Rows are points. Each copy is the shape, with its points in the same order, stretched, turned, moved and blurred by noise. Some copies are also mirrored. Which?
In the rows, 128 means zero.

Shape:
[[140 154]
 [146 154]
 [179 163]
 [ 34 130]
 [ 70  66]
 [172 133]
 [131 165]]
Copy 1, 7 rows:
[[166 148]
 [171 143]
 [206 131]
 [ 60 201]
 [ 51 122]
 [179 109]
 [164 165]]
Copy 1 is: only turned
Copy 2, 7 rows:
[[159 126]
 [156 147]
 [162 177]
 [124  43]
 [ 66  97]
 [134 171]
 [169 123]]
Copy 2 is: mirrored
Copy 3, 7 rows:
[[ 95 104]
 [ 95 102]
 [ 88  71]
 [144 213]
 [204 172]
 [116  74]
 [ 88 113]]
Copy 3 is: mirrored

Shape (7 x 3):
[[155  88  39]
 [118 207 167]
 [150 162 143]
 [123  68 162]
 [127 102 134]
 [117 115  93]
 [161 206 159]]
Copy 1, 7 rows:
[[139 139  13]
 [137 188 179]
 [169 169 142]
 [161  66 125]
 [148 104 108]
 [122 131  85]
 [177 204 156]]
Copy 1 is: only turned
Copy 2:
[[ 75 148  58]
 [220 157 171]
 [151 160 161]
 [ 85  90 173]
 [108 111 147]
 [128 121 105]
 [178 187 178]]
Copy 2 is: mirrored
Copy 3, 7 rows:
[[191 238  80]
 [148  58  66]
 [176 107  90]
 [136 160 170]
 [145 156 128]
 [144 178  92]
 [187  66  66]]
Copy 3 is: mirrored
Copy 4:
[[120  73  43]
 [146 205 161]
 [160 156 134]
 [122  69 168]
 [125  99 137]
 [103 108  96]
 [186 195 139]]
Copy 4 is: only turned

Shape (11 x 6):
[[ 48 142 151 202 124 156]
 [113  90 141  97 112 101]
 [110 149 142 120 112 139]
 [117 104 145 121 105 120]
 [115  92 124 136 110 154]
 [107 212 124 121 129 187]
 [110  89  89 107 122 103]
 [118  89 142 132 128 176]
 [112 108 129 109 186 110]
 [142  92 127 165 154 101]
 [ 98 249 114 113 164 148]]
Copy 1 (11 x 6):
[[104  45 136 192 160 196]
 [ 78 126 121 125  91 114]
 [139  94 133 139 118 139]
 [103 128 131 143  98 140]
 [ 93 140 103 138 123 172]
 [210  57 113 106 146 171]
 [ 96 133  64 138 104 107]
 [ 91 136 126 108 135 185]
 [ 97 132 109 119 172  90]
 [102 172 119 174 155 118]
 [226  41 113 121 169 122]]
Copy 1 is: mirrored
Copy 2:
[[ 63 155 117 197 155 170]
 [ 97  98 155  98 111 131]
 [110 155 136 115 131 152]
 [106 117 159 121 123 146]
 [109 108 153 149 107 163]
 [128 206  91 118 135 175]
 [120  73 114 103 129 145]
 [109 122 152 156  72 153]
 [115 120 100 125 100  86]
 [137 103 145 155 136 109]
 [127 220  58  99 167 145]]
Copy 2 is: mirrored
Copy 3, 11 rows:
[[ 61 108 118 119 230 149]
 [107  97 160 123 109  99]
 [118 138 133 103 145 121]
 [115  96 142 105 130 111]
 [114  91 124 116 131 154]
 [106 210 102  88 163 161]
 [102  97 105 147  97 106]
 [126 104 141 119 140 183]
 [124 132 141 183 124 118]
 [146  80 118 159 153 116]
 [102 243  99 119 177 119]]
Copy 3 is: mirrored

Shape, 12 rows:
[[127  84  83 166 127 145  99  87]
 [ 87 186 145  83 165 165 172  93]
 [165 199  78  70 179 140 164 166]
 [125 194 131 102 175 151 178  91]
 [128 151  79  35 135 113 162 103]
 [ 69 108 112 149  69 109 154 103]
 [ 42  68 133 130  74 131  75 168]
 [189 177 114  83 117 197 140 100]
 [110  35 165 157  92  94 148 117]
 [100  85 150 131 102 108  59  99]
 [ 94 135 152 165  72  41 154 104]
 [155 166 107  97 134 165 167 103]]
Copy 1, 12 rows:
[[106  80  70 158 119 134  81 125]
 [ 82 189 147  91 169 180 125  43]
 [150 217  80  71 200 172 133 118]
 [109 195 119 118 173 171 146  47]
 [126 182  72  36 144 143 104  67]
 [ 80 123 113 107  53 132 132 119]
 [ 69  93 153  66  77 112  64 190]
 [184 148 123 105 160 214  95  68]
 [109  46 142 105  82  75 141 126]
 [121  99 137 117  98  77  44 124]
 [113 160 137 129  39  64 157 116]
 [144 161 107 104 155 185 130  73]]
Copy 1 is: only turned
Copy 2, 12 rows:
[[ 91  89 113 162 115 161 120  70]
 [110 180 126  84 194 101 108 106]
 [186 189  34  87 140 133 133 158]
 [146 159 110  91 197 115  98 111]
 [138 124  60  52 124  85 135 116]
 [ 50  76 126 163 137  86 121 133]
 [  7 144 142 167  43 113 168 122]
 [164 143 105  58 112 170  58 121]
 [ 85  65 203 169 107 106 177 118]
 [ 93 131 181 159  60 102 137  73]
 [106  95 139 177 142  40 120 149]
 [152 134 105  81 146 149  99 122]]
Copy 2 is: mirrored

Shape:
[[128  96  39 101 104 115 163  97 174  77 169]
 [163 156 133  60 105  95 150 124 106 113 131]
 [141 109 134  90 110  95  98 154 121 139 181]
 [ 91 149 106  84  73 116 110 127 138  95 120]
 [120 142 165 138 181 193 144 124  89 156 158]
 [127 133 106  66 100 101 104 158 172  60 168]
 [140 169 128 172 188 160 127 163  92 131 126]
 [161 165 185 168 192 162 124 100 125 121 136]
 [148 161 139 185 109 179 161 130 135 148 170]
 [173 142 160 174 158 181  88 120 134 159 116]
 [117 114  71 146  51  62 137  97 141  49 200]
 [129 156 129  69 113 127 158 178 154 102 145]
 [108 153 110  93 122  68 104 131 142 155 138]
 [178 139 130 153 149 158 110 155  85 141 119]
 [144 129 124  77 105  85 138 154 159 133 120]
 [136 165  64 120 101  89 150 123 175  85 199]
 [130 115 169 197 163 143 166 146 124 128 129]]
Copy 1:
[[116 130   7 118 136 112 161 148 173  62 141]
 [117 150 125  40 147 144 169 157 125  94 156]
 [135 113 107  56 108 101 130 145 126 135 180]
 [ 94 160 104  67 100 107 148 149 139 107  87]
 [117 107 125 144 176 148 139  72  62 188 173]
 [162 122  70  47 101  91 179 150 153  81 110]
 [164 152 136 168 169 130 143 133  48 172 162]
 [176 130 164 154 192 149 128  75  86 134 163]
 [127 147 116 178 119 147 168  87 128 164 173]
 [180 149 145 150 151 164  87  98 111 175 155]
 [ 98 143  58 124  64  81 164 139 166  16 164]
 [144 135 104  69 145 115 211 149 137 136 126]
 [118 173 115  68 150  71 131 143 138 126 150]
 [165 140 137 137 136 164 117 154  81 165 168]
 [135 145 116  54 151 108 157 176 162 125 138]
 [144 170  38 113 120  85 200 126 157  68 161]
 [135 103 153 196 173 121 147 122 113 155 170]]
Copy 1 is: mirrored
Copy 2:
[[ 75  95  48 137 127 125 143 119 192  91 166]
 [139 139 119  69 123  93 121 123 123 102 144]
 [151 128 126 142 147  93  90 162 130 130 176]
 [ 91 140 102 102  89 127  77 131 167 130 124]
 [161 123 197 133 156 171 183 150  99 173 131]
 [ 96 147  96 105 144 109  89 167 200  98 166]
 [137 119 173 108 165 118 186 181 120 201  99]
 [167 131 214 117 175 114 180 128 153 176  98]
 [161 143 161 147  98 116 202 144 163 186 144]
 [208 102 187 120 148 123 156 138 160 208 101]
 [ 38 112  89 165  90  53 116 119 192  98 172]
 [133 178 103  93 134 129 137 169 162 108 144]
 [123 154  95 127 154  92  79 112 121 163 146]
 [174  87 165  92 137 105 159 176 124 186 114]
 [157 156  79 111 133 100 101 136 144 118 126]
 [ 74 155  77 128 138  74 149 127 198 133 189]
 [164 138 165 168 139 114 193 157 123 149  72]]
Copy 2 is: mirrored
Copy 3 (17 x 11):
[[117  84  76 113  90 110  87 153 231 134 152]
 [148 143  82  62 102 117 143 158 128 120 136]
 [156 143 107  99 121 111  84 194 109 149 167]
 [ 78 114  90 114  86 127 121 167 125 124 170]
 [138 160 211 115 128 161 115 135 143 139  96]
 [109 117  83  92 112 120  95 214 144  86 186]
 [128 153 153 154 161 141 110 135 130 101  66]
 [152 146 190 122 170 133 121  93 133  76 126]
 [163 173 155 179 103 158 121 125 171 112 143]
 [169 122 165 155 177 168 123 112 113 118 142]
 [123 115  57 135  49  62  42 139 178  94 183]
 [118 154 108 108 114 130 153 208 155 106 148]
 [101 153  88 100 151 100 107 164 124 162 167]
 [170 128 124 139 147 159 118 140 104 122  89]
 [142 133  87 101 136 104 153 185 137 141 169]
 [115 153  63 120 109 108  80 155 209  97 169]
 [155 136 190 175 139  91 127 138 148 106 113]]
Copy 3 is: mirrored
Copy 4, 17 rows:
[[ 79 110  65 108  78  98 180  65 150 120 131]
 [131 149 171  79 108  60 173 131 100 128 121]
 [124 108 180 142  95  90 154 104 120 165 188]
 [ 83 158 143 140  75  76 118  96 105 110 120]
 [123 137 161 127 165 218 161 154  92 140 153]
 [ 90 157 152 164  81  56 189  62 135 111 160]
 [163 166 114 168 179 171 151 149  79 134 137]
 [154 161 163 123 210 191 147 124 130  98 142]
 [158 167 122 124  92 200 130 148 139 115 150]
 [173 156 157 143 177 199 113  99 128 159 125]
 [111 102  79 118  46  59 123  74 147  50 195]
 [105 174 165 153  86  88 204 135 123 130 120]
 [ 93 140 145 134 129  62 118 127 132 167 158]
 [185 143 142 142 145 158 141 121  78 159 129]
 [117 134 167 136 101  60 161 128 145 160 114]
 [105 167  77 121  82  76 170  94 160 109 180]
 [156 105 142 166 158 187 140 166 139  97 122]]
Copy 4 is: mirrored

Shape (15 x 12):
[[115 220 162 112 138 100 134  98 146  93 141 184]
 [116 168 162 166  71  79 138 153 120 162 168  97]
 [111 163 201 101 161 100 110  73 153  99 102 111]
 [126 204 185 147 138 100 189 107 120 100 144 115]
 [161 124  51 119 142 135 116 150  51 160 122 154]
 [153  63  61  96 194 158  98 177 140 177 129 161]
 [171 138 116 108 196  87  65 117 210  72 104  97]
 [101 128 139 159  66  71 135 173 102 143  95 113]
 [166  93 112 144 157 142  85 144 100 113 146 192]
 [ 95 156 180 143  97  41 191 125  75 104 171 107]
 [ 96 171 145 122 186  91 127 115 186  56 113 148]
 [118 139  80 172 121 185 148  77 110 129 151 161]
 [ 87 187 157  73 140 106 120  76 150  56 170 106]
 [142 176 178  73 173 141 118 138 180  24 111 128]
 [ 72 169 158 177 129  79 107 164  85 143 145  67]]
Copy 1 (15 x 12):
[[143 195 164 128 121 157  97 107 132  86 162 182]
 [101 128 197 155 115 126 179 133 109 156 121 136]
 [135 160 183 111 139 119  81 126 151  82 172  86]
 [173 190 198 160 144 131 137 138 112  96 129 135]
 [124 124  49 124 208 124 124 117 110 167  91 166]
 [114  42  19  92 200 161 119 170 137 136 132 144]
 [135 109 112  90 138 123 105 155 248  59 113 102]
 [ 89 133 141 127  94  83 175 136  82 144 108 121]
 [130  64  85 122 168 140  75 121 120 118  88 177]
 [102 155 226 158 147 108 179  97  64  94 131 130]
 [126 169 131 124 119 139 102 144 162  23 143 139]
 [157 114  71 223 156 166  98 105 111 135 136 138]
 [108 180 188 121 148 185 100  72 163  54 152 105]
 [165 167 151  68 118 183  74 128 159  45 110 108]
 [ 54 172 191 160 146 128 146 173 108 132  95 109]]
Copy 1 is: mirrored
Copy 2, 15 rows:
[[ 94 217 145 162 137 162 143 177 179 130  82 164]
 [115 151 149 146  42  94 164 180 139 133 155 128]
 [ 96 173 208 106 129 163 111 122 189 128  81 114]
 [125 189 178 173 125 108 191 158 150 146  92 114]
 [107 126  45 115 166 111  91 146  88 148 136 152]
 [156  61  34  62 163 150  88 119 177 151 136 168]
 [141 164 120  87 128 124  47 107 249 107  70  88]
 [110 108 156 132  54  67 116 179 119 136 113 167]
 [167 138  86 136 150 149  70 106 138 128 143 190]
 [ 98 185 203 166 104  48 192 146 148 126 140 159]
 [111 165 159 163 144 130 108 145 243 121  61 155]
 [ 98 117  76 206 109 175 142  97  97 151 115 144]
 [ 62 200 182 140 143 155 148 131 208  60  99 111]
 [160 178 176 109 170 161 110 147 211  60  32 117]
 [ 88 123 181 167  92  76 121 203 153 131 165 108]]
Copy 2 is: only turned

Shape (17 x 12):
[[149 109 171 175 110 188  98 169 135  76 100 111]
 [132 147 175 189 186 145  67 135  95 102 139  68]
 [ 47 124  63 163 186 106  80 174  93 148 213  72]
 [143 147 114 160 188  86 108 177  70 185 149 161]
 [ 87 140  53  97 146 189 104 142  98 159 109 154]
 [158 153 163 161  88  90 184 115 106 102  83 112]
 [ 70  81  42  79 125  72 183  88  76 156 168  96]
 [ 52 154 166 166 102  93 162  94 118 192  98 146]
 [145 107 120 154 147 175  86 193 106  72 114 154]
 [ 67 175  65  64 129 111 104 186 182 105 102  68]
 [ 86  98 177  78 176 133 121 114 144 174 180  87]
 [115  76 165  89 113  67  91 103 167 123 178 128]
 [134 143 130 192 134 197 156 112 199 202 133 179]
 [126 120 177 163 177 184 132 110 142  84 106 180]
 [157 169 123 135  91  83  70 102 157 125 105  76]
 [152  79 140  64  92 160 183 185 173 190 219  70]
 [154 190 126  67 114 136  94  96  74  86 190 149]]
Copy 1 (17 x 12):
[[119  77 174 112 114 160 138 192  89  96  88 133]
 [ 92  97 187 128 173 127 110 161  93 148  74  76]
 [ 56 120  66 152 197  93 135 129 111 215 136 107]
 [152 192 114 132 158  63 125 194  88 163 135  97]
 [118 178  71  67 177 121 122 154  69 127 101 205]
 [143 136 173 101  93  58 153 121 123  39  73  80]
 [127 157  28 130 147  53 165  10 107 120 127 147]
 [112 157 187 103 130  23 189 107 140 143  81 146]
 [121 107 132 127 147 125 118 220  53  95 117 148]
 [ 65  91  74  69 141 100  77 158 186 114  82 152]
 [145 117 140 107 191 121 114  81 152 163 156 149]
 [150 110 142 168 103  97  80  74 155 116 157 158]
 [161 230 162 116 131 166 192 198 165 152  87 198]
 [124 152 190 144 175 131 152 185 104  71  96 181]
 [132 152 135 115  80 121  73 116 138 114  37  98]
 [196 111  71  80 121 170 140 100 184 150 215 121]
 [ 93 198 128 117 107 151  69  96  78  81 169 106]]
Copy 1 is: only turned
Copy 2:
[[157  65 194 184 141 157  65 141 151  82  91 114]
 [161 117 202 147 173 109  72  88  73  92  83  89]
 [ 50 165  90 103 141 137  83  86  37 134 165  69]
 [121 141 125 158 193 102  80 165  68 197 106  93]
 [ 86 128 101 100 177 199 119 152 122 141  73 140]
 [188 154 194 227 130 128 142 163 129 108 114 141]
 [ 58 160  58 133  99 143 214 115  53 150 186 143]
 [ 74 181 187 179 145 113 138 131 115 144 122 194]
 [159  57 138 170 176 161  64 173 115  94  83 102]
 [112 173 101  58  93 135 113 158 162  52 116 101]
 [104  97 173  64 128  86 142  91  80 147 167 152]
 [133  92 102 124 105  69 106  84 124 134 192 157]
 [ 78 106 202 159 211 158 130 120 215 168 139 128]
 [157  64 208 167 224 140 109 148 135  83 112 151]
 [175 179 128 146 110  92 105  86 185 110  93  99]
 [120  84 155  89  55 154 147 135 144 206 225  85]
 [223 155 111 117 172 182  97 109  89 139 149 164]]
Copy 2 is: only turned
Copy 3, 17 rows:
[[189 131 151 100 144 144 113 142 104 121  57 160]
 [172 165 192 143 174 146  75 116  86 139  95  78]
 [ 94 157 132 120 140 173  93 136 111 249 165  73]
 [132 109 136 163 198 149 111 187 163 145 178  91]
 [109 130  48 102 130 191 115 138 140 115 163 116]
 [154 127 163 172 110  76 168 168 150  98  63 119]
 [ 82 114  78 111  85  95 200 131 134 196 175  72]
 [ 79  71 164 180  95 146 155 118 189 123 101 109]
 [154 142 113  92 184 143 113 175  99 114 107 157]
 [ 90 211  80  26 104 144  89 167 186 149  98  69]
 [146 133 166  57 140 149 145  84 183 155 168  67]
 [115 107 165  36 118  65 112 120 171 138 155 118]
 [164 107 109 178 126 190 112  74 215 146 137 183]
 [143 139 150 133 200 134 139  87 135  70 113 170]
 [153 159 132 115  81  79  36 141 148 116 103  87]
 [215 145 140  39  80 154 189 139 211 220 163 125]
 [137 186 153  99 113  98 105 166  98  49 206 130]]
Copy 3 is: mirrored
Copy 4:
[[114 160 165 185 135 221 147 136 116  93  81  82]
 [100 160 112 217 188 159  64 113  88 112 111  83]
 [119  91  31 178 197 141  32 208 100 155 137 124]
 [144 159 132 186 194  84  82 147 117 189  79 186]
 [110 113 112  63 162 179  59 121 120 135  76 174]
 [ 86 223 139 146  93 126 193 118  77 102 111 138]
 [122  70  44  81 128  88 132 162  77 124 154 181]
 [  9 162 106 130 141 116 167 107  70 202 117 178]
 [128 148 157 173 152 197  99 154 138  69  69 135]
 [ 60 176  59  55 153 137  81 212 162  93 102  78]
 [ 81  80  98 135 224 101 126 118 102 144 139  67]
 [ 67  86 117 172 121  85 161 147 182 114 159  90]
 [112 155 113 156 164 209 182  59 163 215 100 138]
 [ 79 137 133 185 187 203 163  71 135  91  85 138]
 [ 78 190 108 150  77 119  88 124 147 123 125  72]
 [188 108 125  99 172 126 192 189 125 173 169  38]
 [118 152 178 109 149 102  63 106 133  77 180 145]]
Copy 4 is: only turned

Shape, 16 rows:
[[147 118 154 200  64  97 181 114 127 104 150 125]
 [153 105 140  95 110 122  58 167 129  94 127 155]
 [140 168  96 117 141 170 105 101  75 151 107 125]
 [202 101 177  88 130 109  76 193 129 125 172 131]
 [154  72 143 148 123 132 158  99 140 107  98 144]
 [105 165  27 111 160 201 114 122 133 104 141 155]
 [112  66 133 136  68  75 225 121 110 131 148 151]
 [ 96 105 105 145  99  93 205 115 108 105 138  83]
 [110 142 118 135  89  96 161  95 106  60 122 132]
 [116 168  89 131 117 159 171 139 127 138 101 135]
 [139 107 123 103  89  98  65 164 166 114 129  87]
 [249 133 132  74 110  83  83 175 138 100 136  82]
 [101 168  90 126 179 165 104  64 142 123 143 150]
 [160 185 108  69 112  86  79 142 174 117 114 120]
 [145 161  77 155 213 141  91 140  99 134 104 163]
 [116 117 172 143 123 125 204 138 115  99 119 116]]
Copy 1 (16 x 12):
[[129 120 151 123  85 117 166 158 160  78 155  64]
 [155  82 109  71 124 115 104 126 136  91 104 186]
 [160 164 108 140 152 127  94 107  99 179 126  87]
 [177  24 127 107 131  94 118 106 151 103 154 199]
 [119 147 136 144 168 104 146 116 144  67 107 102]
 [113 149  40  82 178 175  82  97 106 156 126  77]
 [ 79 133 153  90 122  52 186 114 114  84 155  43]
 [ 79 147 137 126  95 111 144  92  98  94 151  51]
 [122 170 118  84  95 141 144 131 108  86 140 101]
 [ 97 141  81 139 150 118 141 145 105 155 130  67]
 [105  82 110  86  86 128 104  97 163 108  90 189]
 [190  33 120 122 101 156 157  81 133 126 119 215]
 [127 200  67 113 177 146  90  87 143 141 152 100]
 [127 115  63  88 105 126 151  94 142 157 119 213]
 [180 145  13 163 162 121  86  93 113 144 121 103]
 [100 131 135 168 136  92 155 148 103  74 162  88]]
Copy 1 is: mirrored
Copy 2 (16 x 12):
[[138 134 124 169  79  78 183 159  80 190 151 123]
 [141 156 156 108 121 107 121 159 122  80  92 118]
 [127 113 113 166 123 152  73  71 138 134 122 114]
 [131 188 178  97 118  91  99 175 120 123 102 182]
 [119 112 151 151 128  77 172 124 137 141 115 138]
 [154  69 143 172 124 201 113 106 154  73 128 114]
 [115  93  99 129 137  96 213 158  80 203 137 156]
 [119  99 118 152 150 114 182 133  74 177 186 129]
 [161 138 117 147 137 131 183 106  97 150 149  88]
 [ 91 119 115 178  99 157 140 116 110 118 147 119]
 [131 163 136 124 134  74 111 178 113  65 162 126]
 [141 210 153 127 107  78  95 108  88  77 144 196]
 [168 102 140 180 150 175 119 105 195 131 132 103]
 [145 203 102 152 130 130 109 135 142  65 156 141]
 [135 133 169 209 160 165  83 114 119 116  82 105]
 [ 93 145 159 136 107 120 179 144 100 183 157 123]]
Copy 2 is: mirrored

Shape (16 x 12):
[[103 154 125 171  63 131 142 136 136  74 151  72]
 [ 76  97 104 157 133 147 124 186  97  75 116 149]
 [162 178 124  63  86  94 145 128 142 141 148 145]
 [ 99 191 155 109  93 133 124 103 120 112 168 113]
 [148 213 107  93 109 114 156  82 168 133 104 180]
 [ 87 100 139 152 109 118 132 135 100 120 124  85]
 [ 50 120 156 187 122 100 143 175 111 112 133 119]
 [107 152 145  91  70 138 110 123 173 106 148 139]
 [138 157 104 107  86  83 133  88 178 135 161 143]
 [114 125  86  98 134 166  85 142 105 149  68 123]
 [100 125  89 179 124 152 116 189  87 150 139 151]
 [ 97 107  67 147 195 142  61 152  86 130 114 148]
 [168 118 126 120 179 196  73 146 143 147  90 132]
 [ 80 118 108 187 117 120  65 174  94 141  94 151]
 [105 153 149 154 101  91 103 173 115  73 134  80]
 [ 99 136  63 109 191 172  76 181 147 174  87 128]]
Copy 1 (16 x 12):
[[147 128 101 122 123 123 131 142 115  16 134 124]
 [ 99  83 110 122 113 123 220 128  65 116 103 137]
 [146 209 143  97  94 107  72 146 122 147 141  95]
 [131 170 137 122 138 157  98  88 112  92 154  83]
 [161 241 159 143 136 105  91 109 161 165 129 149]
 [143  72 121 123 117 133 137 118 105  80  92 104]
 [109  81 159 136 119 133 148 101  54  67  73 149]
 [112 175 137 160  72 122 122 116 129  97 150  89]
 [155 178 126 140  91  98  62 113 161 127 159 136]
 [155 117  91 171 110 176 169 152 114 187  92  97]
 [167 105 123 120 101 172 190 127  47 131 122 164]
 [132  65  89 161 138 167 187 130  87 216 135 144]
 [153  97 162 180 137 164 196 177 139 187 153  88]
 [166  89 118 191  99 136 169 115  31 134 100 147]
 [118 109 119 135 144 107 114 169  61  64 116  97]
 [116 106 107 188 108 222 181 183 114 214 103 150]]
Copy 1 is: mirrored
Copy 2, 16 rows:
[[106 145  96 135  98 126 121 158 122 131 193 114]
 [106  94 113 169 190 148 151 182 101 108 147 155]
 [134 165 148  69 101 131 133 105 133  65  80 143]
 [ 79 144 155 112 111 140 110 113 110  73 158  83]
 [141 184 195 104 127 185 154  77 171  81 108 135]
 [101 112 131 155 129  98 162 151 100 145 165 123]
 [100  96 118 184 153  78 155 154 114  95 183 132]
 [ 74 117 140  81 118 152 116 121 177 101 127 127]
 [124 159 137  59 116 138 146  85 156 105 138 122]
 [ 68 127 150 144 162 158 162 106  96 161  65 160]
 [120  93  77 192 154 129 153 108  93 116 103 154]
 [ 79 123 104 170 249 130 145 109  63 146  99 152]
 [101  94 163 138 191 162  89 115 128 172  47 142]
 [ 69  79 102 181 176 109 141  90  85 139 136 180]
 [ 78 131 121 140 149  86  84 166  96 111 194 168]
 [ 67 142 139 181 210 113 136 105 130 139  33 164]]
Copy 2 is: mirrored
Copy 3 (16 x 12):
[[163 136 135  96  97 148 124  90 102  35 149  69]
 [ 72 110 114 102 107 161  62 173  89  93 109 127]
 [203 160 118  88 118 120 180 113 180 140 138 168]
 [140 119 118 134 120 133 197 103 158  95 142  82]
 [170 185 112 116 136 135 170  49 167 171  78 151]
 [113  78 119  88  95 105  98 150 111  91 124  97]
 [ 49 101 138 118  64 112  91 128 118  58 120 121]
 [168 123 119 112 127 166 134 102 196  93 141 107]
 [192 153 110  98 131 119 133  54 181 132 162 141]
 [146 112  64 117 146 135  99 197 138 163  53 102]
 [100 148  91 143  65 142  83 176 101 122 125 133]
 [ 85 115  63 160 158 121  65 205  88 152  94 139]
 [159 114 146 184 170 152  77 203 132 182  82 123]
 [ 84 104  66 151  76 144  63 171 132  85  74 138]
 [147 104 131 121 121 124 134 143 118  18 120 128]
 [123 174  88 151 164  99  59 221 162 179  61 111]]
Copy 3 is: mirrored
Copy 4, 16 rows:
[[ 71 180 159 149  70 159  95  93 149  94 137 123]
 [ 52 160 142 193 137 140  92 172 120 102  90 144]
 [183 171 142  43 124 133 137 114 158  85 118 159]
 [ 88 169 165  57 107 130 121  81 134 119 111 125]
 [189 184 156  78 156 138 190  60 137 109 105 202]
 [ 79 141 158 144  70 142 127 164 137 132 109 120]
 [ 39 165 184 155  96 120 106 163 173 132 107 144]
 [111 141 140  91 119 166  92  78 156 110  81 169]
 [180 132 147  92 102 102 129  72 159  91 130 180]
 [128 176  87 146 114 164 155 155 107 146  61 120]
 [ 81 204 116 174 115 114  91 177 114 145 149 151]
 [102 148  96 198 145  89 124 170 101 148  94 103]
 [139 143  78 159 169 210 135 148 141 177 108 105]
 [ 91 194 137 200 105 115  86 161 135 175  75 130]
 [ 83 177 170 146  94 140  84 133 181  94  91  79]
 [109 182  36 169 152 140 161 163 148 145  81 135]]
Copy 4 is: only turned
